Rows are points. To make a cloud, some directions were put in groups of two or more. Within a group, all points are equally far from the middle, so they leave a hole (a ring in 2 directions, a hollow ball in 3). The other directions are filled evenly. Then the cloud was stretched, turned, moved and blurred a little. Count the holes, and give their numbers of directions, smallest first.

Cloud (14 x 2)
[[ 3.4 -1.6]
 [ 2.9  1.0]
 [ 1.5  3.3]
 [ 4.4  1.8]
 [ 1.7  2.8]
 [ 3.8  0.6]
 [ 3.7 -1.3]
 [-3.4  5.6]
 [ 0.7  0.0]
 [-1.9  0.2]
 [ 3.6 -1.0]
 [-1.8  1.4]
 [-0.1 -3.9]
 [ 3.8  2.9]]
Holes: 0

Cloud (14 x 2)
[[-1.1 -0.2]
 [-2.3  2.3]
 [ 2.9  3.9]
 [ 1.2 -0.4]
 [-2.3  1.9]
 [-1.1 -5.9]
 [-0.7 -1.0]
 [ 2.6  4.7]
 [-1.2  0.7]
 [-3.5 -2.5]
 [-2.1 -5.6]
 [ 0.4  0.0]
 [-3.9  3.9]
 [-2.6 -0.6]]
Holes: 0

Cloud (15 x 2)
[[ 3.3 -0.5]
 [-0.2  4.4]
 [ 1.2  1.1]
 [ 1.0  4.4]
 [ 1.6  4.7]
 [-3.1 -1.0]
 [ 3.4 -0.3]
 [-3.6  2.1]
 [-1.8  3.2]
 [-1.7 -1.6]
 [-4.9  2.7]
 [-2.9  1.6]
 [-4.2  2.4]
 [ 1.8  3.4]
 [ 1.1  0.1]]
Holes: 0

Cloud (19 x 3)
[[-2.1  2.0  5.1]
 [-3.4 -0.2  1.0]
 [ 6.3 -2.3 -0.9]
 [ 4.1  0.9 -0.8]
 [-0.4 -5.4  2.7]
 [ 0.5 -0.1  2.0]
 [-3.3  2.0  2.6]
 [ 4.5  4.8 -0.1]
 [-1.4  3.4  0.3]
 [-1.0 -3.3  0.0]
 [-2.2 -0.5  0.5]
 [ 3.4  3.6 -1.2]
 [ 4.0  0.4 -3.1]
 [-5.3 -0.2 -2.2]
 [ 0.7 -4.3 -0.7]
 [ 0.1  0.2 -2.2]
 [-0.2  4.6 -1.8]
 [ 2.8  3.2 -2.4]
 [ 3.4 -0.2 -0.7]]
Holes: 0

Cloud (21 x 3)
[[ 4.0 -0.7  0.4]
 [ 2.2  3.8  1.5]
 [ 1.4 -3.8 -3.9]
 [-3.9 -0.3  1.6]
 [-0.1 -2.7  3.1]
 [ 3.9 -2.0 -1.9]
 [-2.3 -0.9  3.3]
 [ 2.3 -2.3  2.2]
 [ 0.4 -4.1 -4.1]
 [ 0.5 -3.4  2.3]
 [-3.3  3.1  0.0]
 [-3.0 -3.5  1.1]
 [-4.4  0.8 -0.3]
 [-1.6  3.1  2.5]
 [-0.4  1.8 -5.9]
 [ 3.7 -1.6  0.5]
 [-3.8 -3.2 -0.5]
 [-3.4  1.3 -3.9]
 [ 1.9 -4.2 -0.7]
 [ 3.2  3.7 -0.1]
 [ 0.2 -0.5  3.9]]
Holes: 1 (3)

Cloud (26 x 4)
[[ 3.3 -1.2  3.0 -3.3]
 [ 1.2 -2.0  1.9 -4.1]
 [-2.4  2.5 -0.5  1.4]
 [ 0.6 -2.9  2.6 -1.6]
 [-0.2  1.2 -4.7  2.9]
 [-1.4  0.9 -6.0  0.0]
 [ 1.2 -2.5  2.7 -2.7]
 [ 3.4 -2.2  4.2  3.4]
 [ 1.0 -3.5  2.8 -0.1]
 [-1.1  2.2  0.6  2.3]
 [-1.9 -2.9 -0.1  0.5]
 [ 2.0  0.0  1.4  5.5]
 [ 0.4 -3.1 -3.7 -0.9]
 [ 5.3 -3.6  0.4  1.5]
 [-1.3 -0.1 -5.9 -2.3]
 [-3.6  2.7 -3.3 -3.7]
 [ 1.1 -2.7  3.0 -2.1]
 [ 0.9 -2.3 -3.8 -3.2]
 [-1.3 -1.5 -0.1 -4.7]
 [-1.5  3.7 -2.6 -2.7]
 [-3.0 -1.9 -1.8  1.5]
 [ 2.7 -1.7  3.2 -3.0]
 [-3.6  2.2 -3.4 -4.4]
 [ 2.8 -2.3 -1.2 -4.7]
 [-1.3 -0.6 -5.8 -1.1]
 [ 2.4  2.5 -2.2 -0.9]]
Holes: 2 (2, 2)

Cloud (30 x 4)
[[-1.8  4.9 -1.4  0.5]
 [-0.9 -0.7 -1.2 -3.3]
 [ 0.7 -1.9  0.4  0.7]
 [-3.5  3.2  2.5 -0.6]
 [ 3.2 -0.8 -0.3 -2.7]
 [-1.7  3.9  0.4 -5.0]
 [ 4.9 -0.1 -2.1  0.4]
 [ 0.9  4.7 -2.7  0.1]
 [ 2.9  1.4  3.9  1.8]
 [ 3.0  2.2  1.0  4.0]
 [ 3.6 -1.0  3.2 -1.9]
 [-2.7  0.4 -2.0 -0.2]
 [-1.1 -1.1  3.9  3.3]
 [ 0.4  2.8 -0.3  2.3]
 [ 1.2 -0.9 -2.2 -3.8]
 [ 3.6 -0.7 -0.5  2.6]
 [-1.8  0.9 -5.1 -1.9]
 [ 3.6 -4.1 -0.8 -5.0]
 [-2.0  2.4 -4.3 -3.1]
 [-0.7 -0.2 -2.4 -2.2]
 [ 2.5 -1.2  1.7 -0.2]
 [ 0.6  0.7  5.4  5.4]
 [-0.1 -3.0  3.0  0.1]
 [-0.7 -0.3 -3.8 -5.5]
 [-0.5  0.7 -7.0 -0.3]
 [ 3.5 -1.2 -4.5  3.6]
 [-0.9  3.5  1.8 -2.5]
 [-3.5  5.2 -0.3  0.1]
 [-1.0  2.8  3.4 -0.5]
 [ 0.8 -4.3  2.3  4.6]]
Holes: 0
